Rows are points. Each copy is the shape, with its points in the same order, stretched, turned, moved and blurred by noise. Say if it was mirrored as well.

Shape (8 x 3):
[[ 34   6  22]
 [ -1  19 -16]
 [-10  29 -20]
 [ 13  24   4]
 [ -1 -13   5]
 [-62  21   0]
 [-10  26  17]
 [ 25 -77 -22]]
Copy 1:
[[ 13  -6  24]
 [ -5  -6 -18]
 [-20 -10 -17]
 [ -3 -13   7]
 [  7  16  -4]
 [-50  23 -25]
 [-22   3   9]
 [ 61  30 -30]]
Copy 1 is: mirrored
Copy 2, 8 rows:
[[ 13  17  12]
 [ 39 -22   2]
 [ 54 -31  13]
 [ 37  -2  15]
 [ -6 -18  12]
 [ 35 -57  63]
 [ 35 -10  45]
 [-64 -31 -47]]
Copy 2 is: mirrored

Shape:
[[-44  45   9   8]
 [-30  53 -38 -24]
 [ 28 -28   9  -7]
 [-16   3   7   6]
 [ 36  -8  36   7]
 [ 26  17   7  16]
 [ -8 -22   8 -49]
 [-29   2  22 -60]
 [  7   4 -28 -57]]
Copy 1 (9 x 4):
[[-40   9  31   2]
 [-73  26 -12 -33]
 [ 33 -11 -17 -15]
 [ -8   2   9  -1]
 [ 53  -5  17 -21]
 [ 22  17   8 -14]
 [-10 -35 -27 -39]
 [-26 -40  -5 -40]
 [-24  -4 -40 -55]]
Copy 1 is: only turned
Copy 2, 9 rows:
[[-63  17   9 -15]
 [-40 -17 -45 -34]
 [ 23  -1  17   9]
 [-26   2  12   5]
 [ 26  36  37  -1]
 [  8  41  -1  -6]
 [  2 -46  32  -6]
 [-18 -48  46 -24]
 [ 13 -47 -16 -33]]
Copy 2 is: only turned

Shape:
[[-15  25 -10 -43 -49 -15]
 [ 22  11 -21  -5   0  13]
 [  2 -17  18  40 -35  -7]
 [-37  -5 -22  38 -32  17]
 [ 51  16  56 -31  34  13]
 [ -1  -3 -24  26   8  18]
 [-37  31   0 -22  30 -28]
 [-37  -4 -27 -40   6   3]
 [ 38 -12  31   0  12 -39]]
Copy 1, 9 rows:
[[-37 -34   7 -24  55  19]
 [  3  -1 -25  -3   4  34]
 [ 22 -10  34  13   7  33]
 [-22   2  33  44  49  51]
 [ 25  23 -19 -61 -56 -18]
 [  1   8  -8  28  12  36]
 [-14  10 -13  -9  47 -37]
 [-63 -15 -21   4  28  -4]
 [ 52 -20 -15 -21 -13 -25]]
Copy 1 is: mirrored
Copy 2, 9 rows:
[[ 25  48 -32   1 -43 -30]
 [-19  14 -14 -12   5 -40]
 [-11 -22  16  53 -19 -21]
 [-44 -12 -38  40 -27  -6]
 [ 29  18  43 -44  47  -6]
 [-33  -8 -27   5  15 -34]
 [ 21  34 -48  23  30  11]
 [ 11   6 -65 -15  -6  -3]
 [ 38  -3  31  17  35 -43]]
Copy 2 is: mirrored

Shape:
[[-34  25  25   1  15  39  46 -29]
 [-19 -45 -30  49 -31  18   9 -20]
 [ 13   1  12  30 -32  28  -1  20]
 [ -2 -43 -10   3 -24  24  44  28]
 [ 18  -9 -21 -12 -24 -16   1  19]
 [ 16  34  22 -29  11 -20 -29 -24]
 [-25  34 -40   5  29  47   2 -33]
 [ 37  22  10 -29   7  28 -37 -66]
 [ 58  15 -39  67 -34  25  -1  12]
 [ -2 -47   7   1  25   0 -12  -3]
 [-15 -37  31 -27  36  -8  33 -50]]
Copy 1, 11 rows:
[[-43  18  26  16  17  23  23 -28]
 [-32 -18 -14  50 -16 -10 -26  40]
 [ 26 -15  23   2 -15  16  -4  22]
 [-23 -43  -8   0  13  17   8  43]
 [  3  -4 -22 -17  -6 -22  -8  23]
 [ 14  42  -1 -12  11 -32  -9 -50]
 [-34  59 -12  16 -16  42 -19 -27]
 [ 22  50 -32  39  19  -6  -1 -75]
 [ 44  23  -7  25 -34  27  26  55]
 [ -5   3  -8  10  36 -17 -54   1]
 [-47  10 -14  17  65 -29  -4 -36]]
Copy 1 is: only turned
Copy 2, 11 rows:
[[ -1 -55  41   2   7  20   8 -16]
 [-10 -23 -11  49 -37 -16 -23  26]
 [ 24  23  23  44  -9  -1  -3   2]
 [ 33 -18 -29  27 -13   7   9   6]
 [ 11  30 -18   3 -12 -26  -6   5]
 [-31  35  25 -18  27 -15 -17 -14]
 [  9 -39  50 -27 -15  -9 -44  27]
 [-28  19  33  -6  32  -5 -74 -20]
 [ 58  28  28  48 -21 -56 -39  27]
 [-22   3 -22  14  30   7 -13  35]
 [-45 -43 -26  -2  47  10   0  -7]]
Copy 2 is: mirrored
Copy 3, 11 rows:
[[ 27 -25 -24  54  25  30  45  18]
 [-53  -5  40  32 -10  45  18  -1]
 [  2 -16  39  12  10  53 -15  14]
 [  0 -32  52  -6  -6  26  38  17]
 [ -8 -18  27 -16 -22  12 -19   3]
 [  5 -28 -28  11  17   4 -41 -10]
 [ -6   7 -45  11   3  53  36  -1]
 [ -1 -27 -29  19  40  35 -21 -68]
 [-16  40  55  -7   2  66 -23  -3]
 [-37 -44  16 -10  34  10   6   9]
 [ -7 -53  -7  34  45 -25  35  -8]]
Copy 3 is: mirrored

Shape:
[[-22  46  14  32 -20 -13 -37  -5]
 [-34  23  38 -21   3  45  18   8]
 [-12  35  24 -45  21   9  43  22]
 [-17  14  44 -55 -56  33  17   4]
 [ 29 -20 -24 -25   4  -7  16 -36]
 [ -3   7   6  54 -31 -14  10   1]
 [-27   4   9 -34   6  41  29  20]
 [ -4 -27 -21 -19  22 -40  23 -10]
 [-19  18   3 -16 -31  12  30  26]
 [ 17   0 -60  -2   2 -17  22  -9]
 [ 44 -21 -36  12  33 -32  -5  19]
 [ -5 -21 -29 -22  -2 -15  -4  -1]]
Copy 1:
[[-50  34  18  11  13   9  23 -31]
 [ 10  38   8 -15  15  71  38   8]
 [ 50  47   9 -41  12  21  58   4]
 [ -2  37 -20 -71   8  66  10  19]
 [ 58   6 -43 -11  10 -28 -24  -7]
 [-20 -19  18  -9 -22   8  19 -39]
 [ 30  20   2 -26  11  47  33  31]
 [ 64  -9   0 -29  31 -41   7  -7]
 [  2   7   1 -52  -2  27  41  14]
 [ 38 -13 -33 -11   2 -48  13   3]
 [ 54   1  22  18 -22 -75 -10  -6]
 [ 27   2  -5 -21  23 -26  -6  17]]
Copy 1 is: only turned
Copy 2 (12 x 8):
[[-17  34  -5  59 -14  15 -10 -40]
 [-22  18  53  38  31  36  22  26]
 [-18  35  33   7  20   3  39  50]
 [ 19   9  49  40  -3  47  -8  63]
 [ 16 -10 -15 -59  -3  19  -1  -7]
 [ 11  -8   7  37 -15 -16   2 -39]
 [ -4   8  35  18  33  36  44  39]
 [ 25  11 -28 -41  29 -14   7   0]
 [ 19  13  24  37  -1  15  34  31]
 [ 26   5 -28 -38 -14   5  43 -20]
 [-11 -19 -59 -34  -6 -15  27 -17]
 [ 23   6 -31 -14  14  23  11   4]]
Copy 2 is: mirrored
Copy 3, 12 rows:
[[  2  44   1  13 -33 -33   0  -8]
 [-14  27  28 -21  39   7  24 -74]
 [ 20  30  25 -10  70 -11  44 -49]
 [-18  -2   7 -26  20  20  86 -74]
 [ 34 -22 -41 -26  17  18  13  23]
 [  9 -10   8  36 -23  -2 -11  11]
 [-23   9  23 -23  54  20  33 -46]
 [ 26 -27 -12 -21  35 -29   2  39]
 [-17   4  11  11  38  11  53 -22]
 [ 15  -6 -43  12  27  14  13  50]
 [ 38  -2  15 -10   5   4 -10  81]
 [ -4 -15 -15 -26  12  -2  19  35]]
Copy 3 is: only turned

Shape, 13 rows:
[[ 10  36 -10 -31 -12  15 -16 -21  -4]
 [-32  -9  37   0 -42  29  28  -8 -34]
 [ -8  18 -17 -34 -44  28 -29  20  31]
 [ 34 -22  28 -19   1  24   5 -26 -21]
 [-28 -13   8 -12  30 -36 -13  -9  31]
 [-38 -18  -2  35 -25  -3 -22   1 -35]
 [ 15 -14 -34 -17  40  21   5 -16 -17]
 [ 32 -16 -30 -11  13 -46  46 -42  -1]
 [-37  55  14 -23 -44  -9  25  -4  38]
 [ 16   3 -11  12  14  10   6 -22  32]
 [-35 -15  38  28 -47 -11 -24 -59  13]
 [ 18   9  -4   5  36 -20  31  17 -18]
 [-14 -12 -34   9  19 -46  50 -52 -16]]
Copy 1:
[[-25  13  33 -15 -36  15  28 -13  15]
 [ -3 -47   7 -19 -52 -53  48  23  -6]
 [ -8 -37  38 -14 -64  15   1  24  29]
 [ -3  -8 -20 -46  -5   4  54  -9  20]
 [-13  -6 -21 -40  -8  -8 -37 -19  -9]
 [-26 -28 -32  -9 -48   3  15  23 -29]
 [-50   5  -6 -29  19  32  16  17  24]
 [-40  -6 -41 -16  14  -6  19 -60  22]
 [  7 -18  48   5 -75 -71  -7 -23  14]
 [-13  17 -28 -28 -21  -9   3 -10  44]
 [-11  -8 -53 -56 -92 -35  33 -28  -4]
 [ -2   5 -10  13  33 -11  -7 -11  -3]
 [-62   1 -39 -15  -2 -27  13 -44   1]]
Copy 1 is: mirrored
Copy 2 (13 x 9):
[[ 10  -7  19  23   6  36  18  -6 -30]
 [-53  33   0  49   6  10  14  37  12]
 [ 12 -17  10  19 -48  17  39   4  10]
 [-57 -17   7  29  24   3  -3 -21 -20]
 [ 22  47  11  -8 -12 -29   0 -42 -20]
 [ -8  42 -29   9  -9   0 -19  48 -34]
 [-17 -21  -9 -32  47  12  13  -6 -39]
 [ -1  -1  21 -12  66 -54  25 -10 -77]
 [ 38  38  29  52 -18  -1  51  -7  16]
 [ -4  -8 -32  13  30 -14  30 -28 -23]
 [-26  74 -26  67 -16 -20  19  -7 -42]
 [ 15  -7   8 -10  46 -16 -21   1 -16]
 [  9  49   2 -22  78 -45  31  15 -81]]
Copy 2 is: only turned
Copy 3:
[[ -5 -18 -22  13  -6  21  15 -17 -21]
 [-21   0  16  19 -29 -46 -17  -1 -48]
 [ -7 -26 -23  12 -13  29 -14  40 -24]
 [ 11 -18   7   5  42 -14 -12 -32 -25]
 [  8 -40  32  10  -9  -9 -18  -8  67]
 [-46  14  -5  -2 -23 -53   2  16  16]
 [ -3 -18  22   6  36  -4  48  -7   0]
 [ 80 -31  -1 -11  14 -23  35 -25  18]
 [ 20 -17  -7  43 -75  14 -20   3 -15]
 [ 20 -13 -10  43  16   4  24   6   8]
 [ -1 -45 -45  33 -23 -45 -28  -7  15]
 [  8  35  46   2   1 -13  17 -18  24]
 [ 46 -28   8   2 -18 -47  56 -21  24]]
Copy 3 is: only turned

Shape (17 x 11):
[[  5   7  22  26   8 -80 -40  -4 -25   3  38]
 [-20 -19   7  19   6   3   5  10 -23  -3   0]
 [-23  13 -10  27   2  -4 -15  19  50   1  -4]
 [-50  31  18 -11 -15 -37 -10  22  50 -25  18]
 [ -4 -94 -24 -13   6 -37  45 -60   5  -1 -16]
 [ 14   5 -17  26   1  13 -26  22  -2 -41 -12]
 [  8  14   3 -52  -2   5 -37  18  -9   0  37]
 [  3 -21  14  24   2  14 -12  -7 -18   4  46]
 [-95  25  12  14   9  15 -41   4  -4  -6  -8]
 [-82  27  24  17 -16  -6 -39  32 -22  -4  21]
 [-36   3  -2  30 -17   6 -33 -29 -22 -16  19]
 [  2  -3  -5  26  -8   3 -34  17 -16 -39  -5]
 [ 16   7 -92   6 -28  10 -36  22   9  -4  -4]
 [-13  34 -27   6   9 -17  67   4   7  11  16]
 [  5   6   1  22 -15   7 -31   0 -17  13  -4]
 [ 19  32   3   6  12  11 -17  -2 -16  -2  20]
 [  5  26  -9  22 -27  -4  54  -3  -4  16  -8]]
Copy 1:
[[ 31  27 -65  55  24 -38  -9 -14 -63  20   5]
 [  8 -29  -9   6  28  17   7   7 -25   7 -16]
 [-11  -3 -19   4 -10  -5   9  44  23 -16  -5]
 [-36  27   4  19  10 -42 -12  36  -9 -39 -20]
 [-17  15 -27 -44  50  38  29 -85  -9 -36 -32]
 [ 23 -19 -14  -2 -22  11 -37  22 -14  -8  -2]
 [-10  -5  24   3  16 -38 -36 -11 -31  35  32]
 [  2 -19 -14   7  30  23   8   2 -44   9  30]
 [-46 -29   6  68  11  16 -13  45   2  26 -29]
 [-39 -29  -4  63  17  -5 -11  53 -45  34 -21]
 [-25  -9 -12  42 -10  31 -11  10 -39   8  -3]
 [ 12 -12 -20  10  -5   9 -40  22 -32  -1  -4]
 [-16 -36 -22 -24 -78  -9 -23   3  -1  17   4]
 [ 12 -20  40  -5  -6 -15  60 -22  -7 -30 -17]
 [ 10  -5 -24   8 -14  15  -2  20 -28  38   0]
 [ 28  -9  18  21  -9   1  -1   0 -23  19  25]
 [ 22   2  23 -19 -24  13  53   6 -25  -4 -27]]
Copy 1 is: mirrored
Copy 2, 17 rows:
[[-39  25  15  -2  61 -13  46  48  -4  29  58]
 [ -9   4 -21  -3 -11  -4  10  26 -33   5   1]
 [ -8  -2   0 -10  -5 -22   7  36  31  -1 -24]
 [-25  30  29 -40 -18 -23  55  51  26  20 -24]
 [ 24 -80 -40  -2   4 -50  51 -41 -13  31  14]
 [ 34  24 -22 -18  -8 -11  -1  42 -12 -24  12]
 [-10  52 -10 -53  -6  15  16   2  20  29  32]
 [-36  -3 -12  -1 -10  -2   1  15 -19  -6  43]
 [-57  -3 -16 -54  17  16  -3  63 -20 -12 -66]
 [-63  29   5 -45   6  13  -1  78 -35  19 -29]
 [-21 -26  -7 -38  11   7   1  49 -25 -18  12]
 [ 22  23 -16 -28   7 -16  -2  44 -21 -20  12]
 [ 82 -21 -35 -37  -6 -18 -27  46  41  28  29]
 [ 22 -18   0  24 -35  20  65  40  17  39   3]
 [  0  13   0 -10  11  10 -17  27 -13   5  12]
 [  2  27  -7 -13   4  29  14  24   8  -4  26]
 [ 31 -12  27  33 -29  24  37  26 -13  32   4]]
Copy 2 is: mirrored
Copy 3 (17 x 11):
[[ 11  -6  26  31  47 -37 -53  23 -48  -9  54]
 [-12 -17  13   0   2  -1   7  23 -24 -26   3]
 [-33  29 -25  31  20 -20 -14  57  19 -29   3]
 [-49  51 -15 -21  22 -41 -20  57  13 -31  41]
 [-68 -51  27  10   9 -59  13 -80 -10 -72 -10]
 [ 36 -10 -30  11  -7 -14   3  48  -1 -35  11]
 [-14 -38 -21 -46 -12 -30 -27  16  -9  16  44]
 [-14 -26   7  19  -9  22  -7   3 -18  -5  43]
 [-46  20 -33 -14  -5  33 -10  81 -54 -36  -9]
 [-26  32  14 -18 -15  14 -27  87 -60 -19  18]
 [-16  11 -10  22 -27  10 -15  26 -56 -37  32]
 [ 35  -4 -14  23  -9  -7 -10  43 -17 -42  13]
 [ -6  -7 -39  36 -59 -73   4  29 -12   3 -15]
 [-43  36  -2 -16  33 -26  36   1  -9  27   5]
 [  9  -3  -3  18 -21  -2 -29  22 -15  -4  -1]
 [  6  -6 -28   0   5   0 -15  12 -16  26  30]
 [ -7  50  11  10   4 -22  13 -15   7   8  -4]]
Copy 3 is: only turned

Shape (16 x 12):
[[  2 -12  15  -6   7 -41  -4   2   3  -5  -8  -4]
 [  3  -1 -18 -32 -13  17   8  -5  29   2  -6  12]
 [ -1 -12 -13   2   5  -9  -9  21  -9   4 -12   9]
 [ -7 -10  15  -1   6   7  59  10 -14  12  -6  -3]
 [ 13   0   5   5 -10  17  23  11  10 -19  -2  -4]
 [ -9  38  13  -7   5  -8  -7  15 -10   6   1   3]
 [  2  -6 -16   0 -15  15  -7  -8 -15   1   0  -1]
 [ -3  12   4   5 -18   1  11   2 -12  15  -1   8]
 [ 13   1   9  10 -14   8  29  12   5  10  39  -5]
 [ 12   3   0  -8  54   5  -1  -8  -6  -2 -10   8]
 [  9   8   1  -2  -3   6  -4   7  28   2 -13 -23]
 [  2  -3  15 -95   0  18  -3  -5 -10  -3  -6  -9]
 [-10 -13  14  10  38   9  -8   7  -6  10   6  11]
 [ 15  12  22   8  -4  16  -1  -4 -12  12  -7  -7]
 [ -1 -12  20 -41 -11  -2  -6  -4  -3 -11 -13   8]
 [ -4  -9  -4   8 -20   1  13  -8  34 -24  11 -28]]
Copy 1:
[[  8  16  37  -1   1  -2  -6 -10  11 -11  22 -10]
 [ -4 -16  -4 -11 -15   9  46  33  11  15 -28   2]
 [ -3  38   3  -7  -4  -5  -6   7  -2  33   5 -11]
 [  9   1  -3  75   9   2  11 -14   3  26  17  21]
 [ -3  -7 -21  18  11  24   5  -6  10   9   4  30]
 [ 25  16  12   1  20  27   0  -6  -7  11   7 -20]
 [-17   6 -29  -6 -12   8  -1  13  -5  26 -13  -8]
 [ -3  11 -17  26  10  24  10   2   6  27   7 -15]
 [ 16 -13 -54  49  13  14   5  -9  28   6   9 -11]
 [  8  16   9  -4   1 -28  28  -6 -44  -9   4  16]
 [ 12   0  -3  -5   9  10  11 -26  19  -4 -20   3]
 [ 22 -22  44 -20 -31   8  -1  36 -18 -32 -59  11]
 [ -6  20  -4  13  31 -30  -4  -1  -8  11  -2   1]
 [ -2  18 -15  26  15  17   2 -11  -4  -4 -16   5]
 [ -8   1  39  -8  -4  19  -9  25   2 -13 -18  14]
 [ -3 -47 -23   1   3  15   1 -23  40   0   3   4]]
Copy 1 is: mirrored
Copy 2 (16 x 12):
[[-17  -6  15   9  -4 -33  -5  -7 -10 -13  18  -1]
 [ 12  21 -23  -6 -19  -6   6  30 -28 -29 -15   2]
 [  8 -10   2  22   7  -9 -10  12  -8  -3   5  18]
 [ 23 -13  26   0   5 -10  48  18  38  -6  -4  -9]
 [ 11  13 -21  -2   2  12  31   9  15 -11  10  -8]
 [-31  -8  22 -15  -4  14   1   8 -12  -6  -6   0]
 [ 25  -1 -12   4  -6   6   0  -6  -6 -14 -17   5]
 [ 17  -2  21 -13  10   8  12   4  -9 -12 -10   5]
 [ 30 -13   1 -26 -13  17  23   6   5   3  29  -6]
 [-30   3  -9  -5 -23 -29  13   9  26  13 -20  14]
 [-12   5 -37 -14   5  -6   5  12 -15  -7   2 -33]
 [-29 -15 -20  -3 -59 -15   1  14   6 -72 -45 -10]
 [ -9   4   6  -1  -8 -13 -16  18  29  12   4  10]
 [ -3  -6 -15 -27  12  -2  10  -4  17 -15 -12 -10]
 [-11   7   3   4 -14 -14  -6   2   0 -51 -13   5]
 [ 16  25 -24   2 -11   7   9 -11 -13  -7  21 -37]]
Copy 2 is: only turned

Shape:
[[-16   8  -4 -22  31  -5  22  18 -10 -22  13  14]
 [ -3 -11  42   7  26 -16 -43  30  -5  -7  -8 -32]
 [-11  24  32 -20 -38  -1 -19  19 -12  28 -24  30]
 [ 15  -9  -2 -37  20   4 -18  20 -10 -15 -16  20]
 [ 14   9  87  10 -17   8   6 -28   0   4  -1  -3]
 [ -8  23  -7 -17  25   9 -16  13   3 -20 -34  14]
 [ -9  -6 -12   2  28  -4  22   6 -10  52  13  15]
 [-24   6  -7  17   9 -34  13  33   5  16  14  18]
 [-46  20  23  11 -27 -85  18 -20 -15   0   7 -40]
 [ 16  10  -5  19  31  10   1   5 -12   0  15  20]
 [-54 -38  -9   5   4   8  21 -22 -15 -12 -15  26]
 [-16  32  34 -17  12  17   3  -6 -21  -6  16 -42]
 [ 16 -26  15  15 -64  10 -36  42  -9  12  14   9]
 [ -9  15  -2 -36  24  18  -6   0  20  -8   8 -11]
 [ 14  12  -9  15   4   7  23  44  -2  16   0 -21]]
Copy 1, 15 rows:
[[ -7   0   2  -6 -21  13   3 -12  45 -14 -12   8]
 [ 28  40  34  18   1  14 -14 -15  -3  -9   8  28]
 [  1   7  15 -24 -56   8   0 -19 -46  34   5  36]
 [ 24  29 -17 -19 -24  20  -3  -4  10 -11 -13  18]
 [ 35 -22  21  10 -15 -20  23 -15 -50 -19  30  24]
 [ -4  15  -4 -19 -21  11 -24 -26   5 -15 -21  -2]
 [-17  -4  -1  17 -22  20  -9  -6   9  42  26 -11]
 [-23 -13  21  23 -24  25  -8 -12  16  28 -11  20]
 [ -9   8  38  43 -28 -42  20 -20  16  41 -31  11]
 [-12   0 -13  21  -9   8 -20 -12   8 -15  11  13]
 [-16  11   7  31 -63  13  19   0  -1 -25 -14 -39]
 [ -8  18  29   1 -20 -33  -6 -10  13 -17  20  21]
 [ -4  30  18  16 -43  14  -8  40 -77   5   8  70]
 [  5   4   8 -23 -26  -8 -25   5  18 -11  -2   4]
 [-32   2  14  -1  15   6 -15   3  -8  18   7  28]]
Copy 1 is: mirrored
Copy 2, 15 rows:
[[ -5   7  40 -50  34 -14 -38  -7  40  -1  18 -33]
 [-39  19  26 -26  33   7  20 -22 -16 -57 -14   4]
 [  0  44  26   5  15  -4  30  41  40  12   4  18]
 [ 12  -5  24 -57  36   4   8   6  40  -8 -35 -21]
 [-10  17  -4  -3   0  12  69 -20  16 -16  88   3]
 [ -2  -3  26 -18  20   0   7  -9  67  -9 -37 -22]
 [  6  -2  10 -17  51  13 -51  -7   8  38  27  23]
 [ -5   1  46  -4  17 -13 -52  11   2  -1  19   3]
 [ -3  45  37  22 -48 -55 -37 -46 -29   0  41   4]
 [  9 -18  -6 -37  25  11 -29  -7  42 -26  30   6]
 [-41 -24 -19  -8  -1 -26 -26 -19  21  57   5 -45]
 [-23  66   8 -14  23   5  -3 -42  31 -26  37 -15]
 [ 13  28  -9   1   2  22   4  60 -29 -38  -6   0]
 [ -4  29  41 -25  15  29  -9 -26  49   2 -12 -30]
 [ 23  15  13  12  49  18 -30  -3  -1 -39   2  -8]]
Copy 2 is: only turned
Copy 3, 15 rows:
[[  1  10  -8   9   3 -27 -31   1  18 -38  19   2]
 [-24 -16   7  33 -10  16 -46  43   5  -2  10 -50]
 [-31 -16 -47 -37  11  22   6  27  18  36   2   3]
 [ 17   0  17 -24 -10  19 -28  36  21  -8  -7  -5]
 [-32  18 -38  -8 -35  10   0  41 -29  42  -3  27]
 [-12  16  16   3  23   2 -32  41  38   3  -3 -11]
 [ 31 -13 -21  15  23  16 -15 -41 -20 -19  36   4]
 [  0 -29 -40  37  30 -24 -26 -21  24 -12  22  -8]
 [-57 -75 -34  40  22 -95  35  26 -28   9  29   6]
 [ 24  14  -9   9   6  -2 -42 -16  -8   6  10 -14]
 [-15   7 -31  10  31 -10 -13  -6 -17 -42 -44  40]
 [-41  24  -7   2  -7 -23   5   9 -25 -14  29 -32]
 [  2 -18 -60 -24 -15  24   2  -2  18  30 -42 -47]
 [-10  19  20   4  -9  -4  -4   5  19 -22  14   0]
 [ 24  11 -39  33  22  -4  -3   4  19 -11  32 -63]]
Copy 3 is: only turned
